Rows are points. Each table stands for the endless flat space through its points: a line for two points, a plane for three, and so on. Write the one point that lies in both, or say that there is none.
(in the rows, 128 means zero)

First (2 x 4)
[[144 108 165 131]
 [132 144 129 137]]
Second (2 x 4)
[[136 122 139 126]
 [141 132 159 146]]
They share: [138 126 147 134]

First (4 x 6)
[[138 140 139 154 123 115]
 [120 159 129 137 122 125]
 [106 162 127 134 123 121]
 [134 154 115 144 103 147]]
Second (3 x 6)
[[124 142 132 167 114 141]
 [100 159 119 152 137 130]
 [134 156 120 143 120  97]]
They share: no point

First (4 x 9)
[[130 121 138 128 130 152 149 148 111]
 [144 118 137 151 143 172 192 158 135]
 [132 106 153 125 135 138 172 154 111]
 [128 118 129 128 140 169 150 127 129]]
Second (4 x 9)
[[168 117 124 112 155 150 111 127 146]
 [124 119 146 140 131 148 153 125 124]
 [132 107 140 101 142 145 144 142 111]
 [152 117 130 121 146 151 126 128 137]]
They share: [126 112 141 120 135 149 150 136 115]

First (5 x 12)
[[111 118 144 111 101 144 102 114 158 151 132 127]
 [121 133 162 105  85 126 104  92 165 159 150 142]
 [ 97  93 146 113 119 128  90  96 105 143 146 124]
 [ 89  88 120 122 125 141  96 125 109 137 114 103]
 [118 113 154 111 113 160  99 113 165 145 145 139]]
Second (2 x 12)
[[112 115 158 110 112 138 101 101 148 146 136 132]
 [136 111 134 138 104 142 113 109 148 126 164 152]]
They share: [118 114 152 117 110 139 104 103 148 141 143 137]

First (6 x 14)
[[127 133 155 120 152 111 118  78 152 158 121 113  96 130]
 [125 131 132 105 164  94 139 106 144 150 132  82 130 152]
 [137 158 125 105 147 116 133  68 122 148  96 113  81 165]
 [118 139 153 123 145 112 138  94 151 154 123 112 118 131]
 [166 125 143 119 140 104 152  93 159 147  95 108 125 158]
 [ 93 138 136 126 163 133 128 118 129 158 140 127 141 120]]
Second (3 x 14)
[[ 88 145 136 129 162 113 137 114 139 167 124 121 127 131]
 [114 157 150  91 144 105 153  94 127 161 112  89 125 131]
 [113 153 151  96 143 107 151 100 129 156 118  91 130 133]]
They share: no point

First (4 x 20)
[[119 117 145 154 118 124 119 128 124 119 138 122 122 161 130 139  99 159
  132 143]
 [101 125 124 132  96 136 103 114 125 123 128 105 133 166 139 154 103 152
  128 157]
 [118 148 123 135 139 153  87 110 121 122  88 108 114 146 168 164 102 140
  104 161]
 [ 96 120 111 118 133 124  99  90 107 120 130  93 145 133 143 168 119 151
  111 162]]
Second (6 x 20)
[[125  96 117 177 102 131  66  71 104  98 110 121 106 168 106 129  90 130
  102 163]
 [122 121 118 152  94 140 101  94 127 115 108 135 113 143 150 115  98 137
   84 150]
 [127 118  92 159 148 123  77 109 129 125 114  89 111 160 139 175 121 118
  130 150]
 [108  99 144 128  83 151  97  95 118 115 119 123 131 165 135 127  84 154
  116 187]
 [122  88 127 154 104 137  73  88 116 115 126 109 124 179 119 144  91 135
  128 186]
 [104 146 100 148 145 129 100 113 107 111  94 104 107 135 138 163 119 139
  104 124]]
They share: no point

First (4 x 24)
[[112 115 144 123 170 133 120 140 134 128 149 150 135 117 136  90  99 121
  112 167 111 146 120 154]
 [118 125 130 135 159 130 119 143 119 125 148 146 139 132 128 115 100 128
  112 161 111 134 110 139]
 [118 112 125 147 154 136 141 144 134 131 133 150 149 115 131 124  81 150
  122 164 140 148 141  99]
 [115 116 132 138 161 136 131 141 131 131 141 149 141 118 132 110  88 136
  119 167 125 145 128 123]]
Second (4 x 24)
[[ 94 102 140 155 150 125 128 144 102 114 100 147 159 164 149 120 114  94
   51 116 142 146 142 152]
 [140 128 125 121 151 121 122 163 144 110 163 152 147 108 114 127 100 164
  130 165 116 141 119 126]
 [108 126 132 150 141 132 138 162 119 105 121 154 145 143 122 130  99 121
   78 139 137 158 133 151]
 [126 154 126 145 138 151 128 178 128  92 128 143 147 126  93 130  84 140
  107 160 132 152 130 134]]
They share: [124 114 131 131 153 119 122 153 129 114 142 150 153 128 131 123 108 139
 102 146 124 140 127 134]

First (3 x 24)
[[120 151 134 146 136 106 139 117 115 114 141  81 109 125 137 116 174 140
  114 126 112 131 137  90]
 [110 138 142 144 125 110 138 111 122 124 139  98 111 132 143 105 159 124
  119 126 109 126 124 102]
 [120 127 178 160  98 138 121 119 161 134 165 117 135 131 165 118 164 112
  154 116 138 111 113 126]]
Second (4 x 24)
[[ 87 154 139 121 131 111 127 116 143  77 162 126 150 140 159 115 137 136
  145 143  78 105 110  84]
 [109 130 155 145 133 125 123 102 125 119 146 112 124 146 139 103 155 112
  131 125 110 131 122 104]
 [114 124 159 153 128 128 133 109 120 154 126  95  99 143 139  93 176 108
  120 122 136 148 134 126]
 [127 115 155 163 115 116 129  90 116 137 146 106 109 134 130 103 146 100
  116 107 113 122 113 104]]
They share: [108 133 148 145 119 114 136 110 128 128 141 105 114 134 147 103 155 118
 124 125 111 123 119 108]

First (5 x 24)
[[153 148 136 124 132 137 144  91  87 120 162 143 104 136 106 101 146 116
  108 129 120 119 147 119]
 [ 72 139  96 183 121 142 125 120 103 145 140 115 138 167 136  93 124 128
  137 129 107 146 124 131]
 [ 99 147 109 185 159 136 147 128  72 146 137 142 144 158 111 113 113 102
  159 115 115 166 136 107]
 [101 162  98 170 138 135 126 117 113 132 132 125 128 160 120  81 120 116
  130 109 122 141 133 119]
 [109 157  99 170 124 146 132  93 102 136 142 127 109 153 126  78 138 127
  124 115 115 131 136 127]]
Second (5 x 24)
[[105 150 114 152 139 137 117 131 105 129 163 133 149 174 105  94 101  99
  122 113 118 147 115  94]
 [ 93 103 107 109 112  97 124 140 126  87 146 168 129 152  92 110 121  85
  131 164 110 138 133 144]
 [128 155 124 156 137 139 148 113 107 167 139 106 139 165 126 117 153 154
  137 140 147 119 147 131]
 [ 99 144 122 162 123 145 139 105  77  99 149 117  91 112 139  86 139 131
  100 131  80 141 157 156]
 [ 99 157 107 163 142 145 121 140  96 102 176 138 129 158  98  83  94 100
  113 110 101 162 130 108]]
They share: [108 142 119 148 130 133 130 119 102 129 149 126 132 155 119 101 127 118
 122 131 116 135 133 123]

First (7 x 24)
[[ 63 131 113 120 137 137  93 100 139 158 151 141 114 103 127 154 144 144
  149 117 139  95 125 163]
 [133 120 127 113 140 105  95 102 149 136 130 158 140  94 153 132 113 145
  138 111 151  99 152 140]
 [103 135 110 118  87 146 114 127  95 133  96  97 112 130 158 166 115 127
  114 142 146 146 142 147]
 [127 116 113 137 102 116 109 102 120 107 126 129 119 115 165 170 126 148
  137 129 149 129 134 155]
 [137  95 149 111 112 132 116 128 124 170  81 112 132 108 145 136 120 108
   91 106 155 114 151 134]
 [127  96 109 118 122 113 105 126 117 142 130 154 123 127 175 138  79 124
  129 133 159 129 141 152]
 [155  90 123 136 103 112 122 112  94 118 110 117 108 141 169 158 111 145
  104 136 131 140 138 173]]
Second (3 x 24)
[[124 118 125 118 132 108 100 106 135 132 113 141 129 109 153 141 108 152
  131 114 136 109 143 155]
 [120 111 117 107 121 124  90 113 120 136 131 131 132 119 149 133 120 146
  138 119 139  99 148 140]
 [112 107 113  99 115 134  82 115 110 134 143 125 134 127 149 131 130 138
  146 129 143  93 154 126]]
They share: no point

First (6 x 24)
[[130 166 151 114 136 160 116 132 132  69 148 120 177 149 189 151 172 115
  185 103  95 107 179  78]
 [126 173 159 134 107 120 157 123 119 121 154 148 141 160 142 149 140 157
  138 125 125 121 132 112]
 [130 182 142 127 137 152 124 123 130  72 149 122 174 152 176 146 160 118
  176 120 104 110 173  81]
 [ 96 134 156 107  96  91 130  96 110 156 123 190 128 131 127 143 144 159
   97 107  85 100 120  93]
 [130 142 138 123 122 111 158 126 112 104 145 154 152 143 127 161 134 155
  135 113 117 110 126 115]
 [116 200 129 142 133 123 140  97 122 101 144 142 155 150 138 132 136 134
  138 150 114 113 150  90]]
Second (6 x 24)
[[108 139 174  94  88 106 146  98 108  60 146 134 164 155 148 129 114 171
  124  95  96 105 139  80]
 [118 156 135 140 123 128 148 140 122 118 139 128 169 123 138 170 147 139
  155 119  80 129 159 102]
 [ 95 190 157 120 119 122 141 134 138 113 175 146 164 133 176 157 160 145
  125 105 116 124 126  97]
 [121 145 155  80 124 106 136 101 114  87 149 159 141 155 141 111 147 147
  140 111 115  99 141  90]
 [ 85 202 164 111 120 103 154 130 149 106 186 132 164 122 183 149 146 131
  118  96 124 132 136  86]
 [112 157 155 101 149 107 139 113 123 101 151 136 139 130 135 124 148 118
  154 107 109 106 160  81]]
They share: no point

First (3 x 24)
[[149 134 121 138 143 120 129 126 133 119 147 138 122 148 113 156 139 130
  130 148 141 156 107 115]
 [141 129 112 136 153 118 116 117 141 118 140 151 134 158 121 165 153 137
  119 143 133 144 101 112]
 [149 131 118 150 137 114 120 135 133 140 144 147 122 166  95 147 151 121
  127 157 153 138 119 118]]
Second (6 x 24)
[[103 182 116 164 147 144 121  94 164 153 156 124  92 144  79 190 184 144
   91 169 157 155 113  91]
 [179 167 136 151 145 113 131 141 146  76 161 108 103 183 127 165 115 118
  154 126 116 173 105  87]
 [149  94 120 130 123  88 135 156 112 105 125 156 116 166 122 120 116 118
  132 145 145 171  81 122]
 [159 107 128 125 147 113 119 129 120 124 139 152 133 155 107 143 135 132
  140 144 148 151 103 131]
 [179 140 112 156 170 157 136 110 118 137 186 145 120 133 107 131 156 132
  139 161 150 165 100 114]
 [116 179 103 176 141 144 138 109 153 147 166 128  89 140  93 166 176 131
   94 175 154 163 107  87]]
They share: [149 133 120 142 141 118 126 129 133 126 146 141 122 154 107 153 143 127
 129 151 145 150 111 116]

First (6 x 24)
[[152 122 116 153 177 123 141 121 127 137 180 148 128 107 148 144 143 116
   90  96 105 115 125 118]
 [124 110  60 117 149 127 126 101 193 157 126 125 158  97 153 114  95 114
  100 139  90  70  91 132]
 [163 106 127 148 118 105 131  94 132 174 150 142 124 124 131 109  96 126
  146 140 111 107 142 130]
 [128 137  94 115 179 126 150 146 136 131 146 122 158 126 119 123 123 126
  121 116  99 122 107 135]
 [145 131  94 121 133 121 146 142 144 171 106 105 145 153 126  74  73 134
  185 159 127 101 130 157]
 [148 105 126 139 152 119 183 114 119 110 153 140 157 119 113 114 112 133
  122 156 100 148 120 106]]
Second (7 x 24)
[[138 133 109 159 160 138 152 122 140 151 179 166 148 115 121  71  76 141
  133 166 100 109 153 140]
 [184 127 117 158 141 114 151  99 147 156 136  87 111 103 147 136 149 130
  147 122 121 111 102 108]
 [133 113 149 117 172 163 119  95 162 167 183 118 172 121 131 110 110 138
  125 183 102 107 143 139]
 [143  88 108 101 142 122  96  86 165 145 143  98 162 117 143 158 131 104
   93 138 130 133 120 136]
 [160  99 110 149 131  90 149 122 138 124 126 118 115 131 145 125 116 110
  138 104 117 105 117 130]
 [151 102  77 123 137 103 145 105 142 141 137 149 144 121 132 133  96 104
  108 125 109 112 104 127]
 [180 113 109 171 130  91 152 120 138 115 145 117 103 132 132 112 107 114
  158 119 136 120 132 142]]
They share: [147 113 105 138 147 119 144 111 144 149 147 135 141 116 137 115 107 123
 122 135 105 107 121 126]
